Each row of a before or after table is a point. One or more steps were done to the points. Then noise was added and the rows were shuffled. The steps act on columns, c1 being the first. Write out the steps. A step turns or swaps two columns, mirrors them in a line or flattens them onto one, adds a multiple of one to another, or multiplies or shifts one. Angles are multiples of 10 degrees, from the lower column toward the higher: turns from -170 to 170, lines from 10 to 170 but not 90. Use the fewest steps. Two steps may share a column if one is a turn and the other turns, adds or multiplies; they go together, in the order done. Otherwise the lowest column goes first.

Before:
41; -22; 14
-29; -52; 30
-37; -17; -25
43; 1; 36
-18; 20; -25
41; 17; 60
26; 2; 13
-50; 16; -11
After (8 x 3):
-10; 6; -25
41; 12; 36
30; -25; 14
43; 44; 61
25; 2; 14
-46; -19; 32
-41; 25; -11
-40; -21; -26
Steps: turn c1 and c2 by -20 degrees; add 0.7 times c3 to c2

Before, 10 rows:
-3; -39; 28; -27; 0; -12
-14; -12; 14; 2; -4; -4
-20; -1; -20; 20; 0; 19
-15; -14; 4; -10; 9; -14
5; -12; 2; 9; -6; -9
18; 23; 1; 3; -1; 0
3; 0; -25; -3; 7; 9
-4; -6; -3; -19; -6; 1
-1; -10; -3; 9; -28; -17
-29; -18; -4; 3; 15; 20
After (10 x 6):
-2; -11; 6; 49; 7; -17
25; 6; 2; 37; 4; 19
4; 5; -29; 43; 23; 43
3; -8; -5; 21; 3; -8
-28; -20; -3; 13; 34; -11
-14; -10; -14; 42; 8; -10
20; -1; -21; 60; 1; 18
3; -29; -1; 49; -5; -60
-1; 11; 18; 43; -20; -2
-4; 1; -15; 29; 17; 0
Steps: turn c1 and c3 by 90 degrees; add 1.5 times c5 to c6; turn c2 and c5 by -60 degrees; shift c4 by 40

Before, 8 rows:
2; 1; -19; 0; -8; -1; -3; -4
-10; -12; 9; -4; 1; 1; 1; 4
-1; -1; -9; -7; -7; -7; 5; 3
-18; -11; 2; 1; -12; -10; -4; 2
-1; 1; -5; 7; 13; 3; 7; 1
-1; -3; -4; 4; 0; 7; 10; -6
1; 8; 0; -2; -18; 4; 2; -5
-2; -8; -3; 2; -9; 5; 4; 12
After (8 x 8):
4; 8; 0; 3; -14; -7; 14; -5
-2; 1; -19; 4; -9; -5; 2; -4
7; -3; -4; 10; 5; -5; 11; -6
3; 1; -5; 6; 15; 0; -1; 1
-6; -1; -9; -10; -4; 10; 10; 3
-3; -11; 2; -1; -12; 61; 3; 2
4; -12; 9; -8; 1; 27; 1; 4
6; -8; -3; -10; -6; 1; 10; 12
Steps: turn c1 and c6 by -110 degrees; multiply c6 by 3; add -1 times c8 to c4; turn c5 and c7 by -30 degrees; multiply c7 by 1.3

Before, 11 rows:
4; -23; -2; 2; 10; -2; 26; 1; -6; -27; -19
-30; 22; 5; -20; 22; -6; 15; -9; -3; 0; -12
6; 17; -29; -28; -10; -17; 40; -24; 16; -10; 22
0; 2; -6; -14; -11; 4; 18; 20; 1; -15; -13
3; -29; 17; 11; 19; 26; 29; 16; 14; 9; 7
-14; -4; 21; 6; -20; 13; 38; 5; 14; 7; -52
5; -12; 28; -18; -14; -22; -18; -10; 60; -11; -8
-14; 27; 35; -19; 5; 15; 14; -4; -3; -3; 45
-30; -11; 16; -36; -24; 10; 14; -23; 38; 9; -8
-6; -12; -18; 34; 11; -3; 12; -7; 21; -16; -8
21; -7; 13; -10; -9; 21; 5; -9; 25; -1; -1
After (11 x 11):
-26; -4; -3; 7; 19; -20; 37; 3; 13; 7; -53
13; 2; -6; -14; -14; -9; 18; 20; 1; 9; -14
-30; -11; 8; -35; -40; -20; 14; -22; 40; 19; -8
-16; 22; 12; -20; -47; 15; 16; -10; -2; 22; -13
-32; 29; -18; -19; -38; -11; 14; -3; -3; 12; 46
19; -11; 6; 33; 42; 8; 11; -8; 20; 13; -7
32; 16; 9; -27; -24; 9; 39; -24; 16; 1; 22
-16; -29; -8; 10; -12; -14; 29; 18; 12; -6; 6
-3; -7; -18; -10; -17; -24; 5; -7; 24; -14; 0
18; -22; -16; 1; -4; 6; 25; 0; -3; 15; -18
-13; -14; -28; -20; -4; 12; -20; -9; 60; 3; -5
Steps: turn c1 and c10 by -130 degrees; turn c1 and c3 by 130 degrees; turn c5 and c6 by 150 degrees; add 1.5 times c4 to c5

Before (12 x 12):
-44; 6; 10; 23; 23; -32; 29; 42; 37; 15; -22; -20
-10; -18; -8; 23; 10; 1; 14; -7; -11; 14; -17; 27
7; -30; -1; -18; 18; -25; -23; -13; 16; -16; 9; 9
-5; -7; -22; 18; -4; -16; 5; 14; -11; 2; 13; 28
20; -55; -15; 10; -14; -24; -9; 42; 4; 3; 5; -28
-21; -24; -20; -9; -8; -27; -12; 13; -8; 34; -7; 20
-35; -8; -38; -4; -26; 29; 26; 35; 7; 0; 15; -27
23; -41; -33; -11; 22; -45; 32; 8; -4; -2; -26; -19
13; 5; 2; -5; 32; 2; -29; 18; 28; -13; -14; 7
-17; 7; -22; -3; -22; 22; -8; -9; -23; -13; 12; -25
-36; -15; -58; -9; 29; 0; -11; -11; -3; 43; 28; -4
10; 4; -12; 17; -31; -27; 29; -14; 49; 17; 35; -22
After:
8; -56; -26; -19; -3; 40; -9; -23; -8; 8; -5; -22
-35; -3; -60; -7; 1; 36; 28; 31; -6; 5; -13; -28
24; -43; -14; 4; 38; 8; 33; -48; 9; -4; 23; -24
-41; 16; 24; -31; 9; 43; 29; -35; 2; 35; 25; -12
-38; -12; -38; 6; 55; -16; -9; 6; 29; 20; -42; -9
14; -1; 27; 7; 25; 21; -25; 5; -16; 16; 24; 7
-5; -8; -29; -5; 10; 15; 6; -16; 2; -9; -15; 31
15; 0; -40; -24; -15; -17; 29; -24; -24; 55; -32; -19
-15; 10; -40; -4; -6; -11; -7; 20; -1; -22; -11; -28
-27; -23; -24; 19; 5; 13; -13; -23; 33; 11; -4; 11
-13; -17; -4; -14; 11; -5; 15; -1; 24; 2; 14; 32
-1; -33; 17; 16; 14; -11; -25; -28; -23; 6; -1; 7
Steps: turn c1 and c2 by -10 degrees; turn c3 and c5 by -40 degrees; multiply c3 by 1.3; mirror c4 and c12 in the line at 80 degrees; swap c6 and c8; turn c9 and c10 by 60 degrees; turn c9 and c11 by 160 degrees
